Each point is reached from the start by the listed moves, each made once or not at all, plus a little noise. Is the number of moves made odd or even? Then give how often each move was made.
(in the rows, 128 means zero)

Moves:
(1): [180 174]
(2): [ 83 158]
Start: [149 132]
Points:
[ 98 160] -> odd (0, 1)
[154 205] -> even (1, 1)

Moves:
(1): [168 104 130 137  98 160  89 111]
(2): [107 118 120 128  74 138 114 182]
(3): [142 120 190 131 142 122 101 135]
(4): [108 106 148 102  95 187  84 121]
(5): [134 162 106 123 153 149 108 132]
(6): [134 156  70  75 110  72 157  99]
(7): [142 133 121 103  84 181 140 150]
(8): [142 115 130  95 187 137 118 120]
Start: [121 176 105 115 118 158 131 128]
Points:
[179 171 111  10 134 215  21  80] -> even (1, 0, 1, 1, 1, 1, 0, 1)
[131 179  35  41   7 222  44 133] -> odd (1, 1, 0, 1, 1, 1, 0, 0)
[112 152 101  80 125 176 107 175] -> even (0, 1, 0, 0, 0, 0, 0, 1)

Moves:
(1): [128 114  99 117 118 127 134 138 130 124 128 117 138 139]
(2): [116 134 144 136 147 144 141 139 130 133 101 124 140 130]
(3): [123 135 121 137 122 160 150 146 138 128 131 115 120 139]
(4): [113 119 123 124 139 122 133 126 129 149 131 128 125 135]
(5): [131 126 124 132 124 130 143 128 149 124 113 127 128 130]
(6): [108 106 152 128 109 141 112 129 116 125 132 138 131 128]
(7): [129 130 127  94 134 115 156 125 124 119 122 127 122 145]
(8): [112 136 129 143 109 134 120 138 119 132 125 119 133 114]
(9): [118 133 130 131 130 128 135 126 133 111 130 136 139 135]
(10): [121 122 128 130 138 119 129 103 127 133 132 127 139 129]
(11): [ 98 114 132 124 129 141 125 146 136 139 131  99 149 138]
(12): [125 136 130 131 129 130 120 120 127 143 127 136 141 123]
(13): [123 103 105 113 122 123 139 131 137 116 133 126 134 100]
(14): [136 123 137 128 127 115 131 124 125 135 132 137 139 126]
Start: [117 136 141 132 112 135 128 133 116 130 125 140 128 132]
Points:
[  7  87 149 150 101 201 162 162 144 172 103 100 188 117] -> even (0, 1, 1, 1, 1, 1, 0, 1, 0, 1, 1, 1, 1, 0)
[ 76  99 133 144  71 146 128 129 117 128 114 128 159 131] -> odd (1, 0, 0, 0, 1, 1, 0, 1, 0, 1, 0, 0, 0, 0)
[ 52 100 114 131 106 137 127 144 117 168 131  89 172 146] -> odd (1, 0, 0, 1, 0, 0, 0, 1, 0, 1, 1, 0, 0, 0)
[ 70  96 139 102  82 172 175 168 136 145 115 114 173 176] -> even (1, 0, 1, 0, 1, 1, 1, 0, 0, 0, 1, 1, 0, 1)
[ 72 134 134 120 118 116 176 113 127 130 111 136 145 151] -> even (0, 0, 0, 1, 1, 0, 1, 1, 1, 1, 0, 0, 0, 0)
[ 58 145 171 130 117 150 174 154 136 142  82 125 197 147] -> even (0, 1, 0, 0, 1, 0, 1, 1, 1, 0, 1, 1, 0, 1)
[ 77 138 141 151 114 129 117 109 109 176 127 136 153 118] -> even (0, 0, 0, 1, 0, 0, 0, 1, 0, 1, 0, 1, 0, 0)
[ 74  76 119  76  95 113 164 129 112 126 136 162 174 139] -> even (1, 0, 0, 1, 0, 1, 1, 0, 1, 0, 0, 1, 1, 1)

Moves:
(1): [136 124 117 126 124 123 119 125 130 120 134 145 105 123 137 153 118 133
 129 112 123 103 118 133 133]
(2): [125 128 131 113 130 123 128 124 128 130 138 125 117 146 126 111 113 131
 144 122 112 123 128 129 138]
(3): [125 146 134 109 129 122 137 143 142 115 120 130 121 126 109 128 129 129
 116 112 128 126 140 127 128]
(4): [118 135 125 115 127 119 123 141 129 145 121 135 126 128 118 120 126 114
 113 127 133 125 134 121 120]
(5): [130 139 124 118 124 139 118 118 152 124 103 117 117 121 137 117 140 124
 127 145 118 133 136 105 132]
(6): [131 125 128 121 130 143 137 116 117 130 132 140 144 140 137 123 122 133
 128 139 134 128 134 138 132]
(7): [140 128 123 126 116 136 136 126 118 127 127 132 121 117 122 126 125 112
 128 122 124 136 138 118 133]
(8): [123 127 117 128 128 127 129 128 115 127 112 110 128 130 128 131 108 129
 135 128 133 109 112 132 139]
(9): [124 101 156 120 123 114 138 134 131 111 118 130 168 139 130 123 113 141
 147 142 116 106 135 136 125]
(10): [136 115 120 118 137 125 125 127 122 142 122 133 115 127 114 120 146 114
 125 119 141 129 115 138 120]
(11): [135 128 125 130 140 116 121 140 130 122 122 121 131 117 135 107 146 144
 133 129 121 128 130 132 128]
(12): [120 117 112 135 128 130 122 126 137 126 101 135 128 129 139 113  84 137
 138 129 137 124 134 121 108]
(13): [131 123 132 137 149 121 128 126 135 111 131 129 151 116 124 137 116 118
 134 129 137 123 124 127 154]
(14): [116 129 123 125 129 133 130 139 124 132 119 136 121 126 129 137 127 131
 136 133 133 139 130 134 124]
(15): [133 130 102 124 143 123 150 142 108 147 113 125 107 147 118 135 117 133
 108 135 127 121 155 133 120]
(16): [152 118 135 126 157 148 140 138 120 144 134 123 126 121 130 130 118 123
 132 122 133 120 118 125 131]
(17): [119 135 125 122 121 122 142 118 131 138 138 123 118 110 133 133 127 101
 135 126 132 140 122 149 123]
(18): [118 120 148 140 120 121 126 122 122 122 135 141 125 136 135 116 133 144
 113 108 114 120 137 131 134]
(19): [134 123 134 114 142 133 121 119 119 114 142 118 127 126 119 131 114 127
 121 132 128 123 139 138 127]
(20): [117 127 126 138 125 119 123 138 115 127 141 125 112 137 121 125 140 144
 143 127 154 122 142 128 124]
(21): [133 113 125 113 124 128 127 106 132 140 141 122 144 125 113 129 119 146
 140 111 129 128 125 143 144]
(22): [119 127 132 112 120 121 137 120 124 111 153 125 113 121 116 128 136 143
 130 150 132 135 132 124 129]
(23): [129 124 110 116 133 128 131 132 116 134 138 125 127 157 149 143 121 136
 116 118 129 132 134 114 128]
(24): [138 133 126 128 134 122 129 114 124 132 110 125 138 118 130 133 123 128
 129 127 118 129 127 117 123]
Start: [103 127 111 125 121 121 117 113 134 155 138 132 131 102 156 124 118 128
 143 102 114 126 142 134 110]
Points:
[ 64  94 122  73 139  75 121 143 128 139  79 134 131  90 137  76  63 132
 145  80 123  88 161 184  78] -> odd (0, 0, 1, 1, 0, 0, 0, 1, 1, 1, 1, 1, 0, 1, 0, 0, 1, 1, 1, 0, 0, 0, 0, 0)
[133 111  79  76 188 108 158 154 116 157  58 132 156 125 165  92  47 152
 144 114 135  87 231  85 102] -> even (0, 0, 1, 1, 1, 1, 1, 0, 1, 0, 1, 1, 1, 0, 1, 1, 0, 0, 0, 1, 0, 0, 1, 1)
[108 141  38  74 134 106 163  93 118 132 117 143  70 101 165 154  52 135
 139 111 145 113 214 106 111] -> odd (1, 0, 1, 0, 1, 1, 1, 0, 0, 0, 0, 1, 1, 0, 1, 0, 1, 0, 0, 1, 0, 1, 1, 1)
[ 90  84  76  25 143  49 172 116  66 156 141 149 103 129 119 124  64 175
 165  58 128  68 193 178 147] -> even (1, 1, 1, 1, 0, 1, 1, 1, 1, 1, 1, 0, 1, 1, 1, 0, 1, 1, 0, 1, 1, 1, 1, 1)
[ 90  86  40  16 132  89 145  87  81 160 110 113  91 130 163 111   7 184
 191 128 117  78 214 148 107] -> odd (1, 1, 0, 1, 1, 1, 1, 1, 1, 0, 1, 1, 0, 1, 1, 0, 1, 0, 1, 1, 1, 1, 1, 1)
[139  97  78  89 211 124 131  99  96 167 103  89 137 107 167 135  65 177
 130  83 101  95 174 129 157] -> even (0, 0, 0, 0, 1, 0, 0, 1, 0, 0, 1, 0, 1, 1, 1, 1, 0, 1, 1, 0, 1, 0, 1, 1)
[111  93  90  87 179 107 127 118 103 206 123 108  92 128 112  89  88 141
 150  68 140  72 161 137 156] -> odd (0, 1, 0, 1, 1, 0, 0, 1, 0, 1, 0, 0, 1, 0, 1, 1, 0, 1, 0, 1, 1, 0, 0, 0)
[ 80  62  94  91 140  52 148 115  89 140 153 133 105  92 124 136 100 186
 186  87 143  66 155 211 141] -> odd (1, 0, 0, 0, 0, 0, 0, 1, 1, 1, 1, 0, 1, 1, 1, 0, 1, 1, 0, 1, 1, 1, 0, 0)
